Every row gives one point. The points of each table are mixes of a few directions, plus a little noise. How many directions does each table use, and how many do they share? Where both have some left over, give the other angles between the two spaces (their principal angles), to ten degrees, smallest first.
In the rows, zero is written as 128.

First, 6 rows:
[[149 129 152]
 [168 194 114]
 [122  46 199]
 [ 88 114  93]
 [128  99 156]
 [113 186  54]]
Second (5 x 3):
[[104 153  33]
 [150  79 144]
 [159  77 194]
 [126 148 166]
 [102 183 104]]
Directions: first 2, second 2, shared 1; angles 60

First, 6 rows:
[[123 120 137  99 174 128]
 [139 127  84 170 150 147]
 [ 73 186 145 146   7  71]
 [127 119 136 103 167 130]
 [116 136 151 110 103 112]
 [190  81 114 140 166 180]]
Second:
[[110 138 140 166 117 126]
 [ 99 113 112  98 145 205]
 [102 166 150 160 105 151]
 [141 145 134 122 119 115]
 [154 174 150 133 101  85]
 [147  18  59  30 202 167]
 [129 118 131 158 127  97]
 [143 151 147 159 108  78]]
Directions: first 3, second 3, shared 0; angles 40, 60, 90

First, 11 rows:
[[125 161 128 129 162 152 131 119 160 130 106]
 [ 77  78  78 182  41 108 135  95 144  70 111]
 [127 154 133 124 167 151 139 127 149 129 120]
 [157 155 163 107 154 129 104 149 101 195 143]
 [109 131 173 131 159 140 157 170  72 130 170]
 [ 82 176 177 159 112 142  96 146  71 161 119]
 [151  83 100 101  65  87  97 109 121  73 116]
 [179 168 118 103 216 159 144 119 203 198 120]
 [130  68  94 127  65  93 128 114 122  71 132]
 [152  81  94  92  97 100 126 110 138  41 118]
 [122 151 150 154 167 149 149 148 128 209 153]]
Second:
[[149 162 140 141 178 169 136 138 153 226 149]
 [118 114 119 130  88  96 109 116 118 105 110]
 [142 154 128 128 114 128  88 116 136 176 108]
 [141 112 140 139 146 140 155 152 114 186 177]
 [134  51 137 116  72  86 139 158  52  86 183]
 [101 118 119 130 149 130 167 127 141  60 121]
 [157 164 143 136 171 169 124 139 147 236 149]
 [124 169 123 105 149 150 107 106 158  68  77]
 [164 106 151  97 120 139 116 156  75 127 173]
 [ 62 135  87 189 114  85 153  87 194 131  68]
 [114 122 121  97 108 116 113 114 118   7  91]]
Directions: first 5, second 4, shared 3; angles 30

First:
[[128 137 141 131 123 135 133 127 124 132 123 121 124 117]
 [129 102  90 120 144 107 113 130 141 115 143 150 140 161]
 [129  93  77 117 150  99 108 131 145 110 149 158 144 173]
 [128 130 130 129 127 129 129 127 127 129 127 126 127 126]
 [128 147 156 134 116 144 139 126 118 138 117 112 119 104]
 [126 210 249 155  77 195 175 121  87 169  80  59  90  23]
 [129  79  58 112 158  88 100 133 152 104 156 169 150 189]
 [129  90  72 116 151  97 106 132 147 109 150 160 146 177]
 [128 127 126 128 129 127 128 128 129 127 129 129 129 129]
 [128 127 127 128 129 128 127 128 128 128 129 128 128 129]
 [127 166 183 140 104 159 150 125 109 147 106  96 111  80]]
Second (8 x 14):
[[129 117 111 124 135 119 122 129 134 122 134 137 134 143]
 [128 167 185 141 104 160 151 124 108 148 105  95 110  78]
 [129 103  92 120 143 108 114 131 141 115 143 148 139 159]
 [129  93  77 117 150  99 108 131 146 110 148 157 144 172]
 [127 162 178 139 107 156 148 125 111 145 108  99 112  85]
 [127 163 180 139 106 157 148 125 110 146 108  98 111  84]
 [128 153 165 136 113 149 143 126 115 141 113 107 117  97]
 [129  65  37 108 167  77  92 133 159  97 165 181 157 208]]
Directions: first 1, second 1, shared 1

First (8 x 20):
[[132 125 112 104 138 115 123 167 123 156 126 105 175 111  98  76 114 118
  128 183]
 [130 138 118 146 115 125 170 100 168 113 101 114 102 110 153 134 105 170
  115 118]
 [131 140  76 114 153 185  98 140 123 146 102 115 131 112 146 139 138 113
  158 174]
 [130 118 143 116 127 105 117 154 107 143 149 131 153 128 100 101 131 109
  125 134]
 [113 125 166 139 125 108 139  98 142  95 140 145 125 178 128 147 128 136
  111 102]
 [125 129 120 118 140 135 117 136 127 133 125 123 147 137 121 120 128 119
  133 154]
 [132 134 101 122 136 148 123 137 130 140 113 116 130 108 135 124 126 128
  139 152]
 [131 115 189 164  90 103 137  93 104  98 168 177  60 139 144 182 154 131
  115   7]]
Second (9 x 20):
[[128 112 149 131  77 151 145 181 100 152 147  93 157 119 104 108 119 136
  119 141]
 [169 124  99 120 167 109 104 152 125 152 156 147  88  92  92 117 135  74
  125  96]
 [163 122 139 104 139 106  92 156  91 137 149 159 115  90  95 101 165  87
  122 108]
 [157 129 128 112 170 110 119 129 159 106 140 142 112 147  85 112 133  96
   97 129]
 [115 144 128 134 121  93 143  73 137 109  87 150 112  93 182 130 134 173
  139 111]
 [ 93 133 100 155 135 165 149 106 163 131 118  98 136 178 157 171  88 146
  146 146]
 [109 132 159 117 114 131 125 110 121  98 110 136 155 155 142 127 146 150
  124 150]
 [103 124 120 135 132 175 113 136 121 137 139 113 151 180 134 161 122 114
  149 151]
 [116 133 129 143  98 114 161 109 136 129 105 117 125  98 161 124 111 173
  131 120]]
Directions: first 4, second 5, shared 2; angles 40, 70
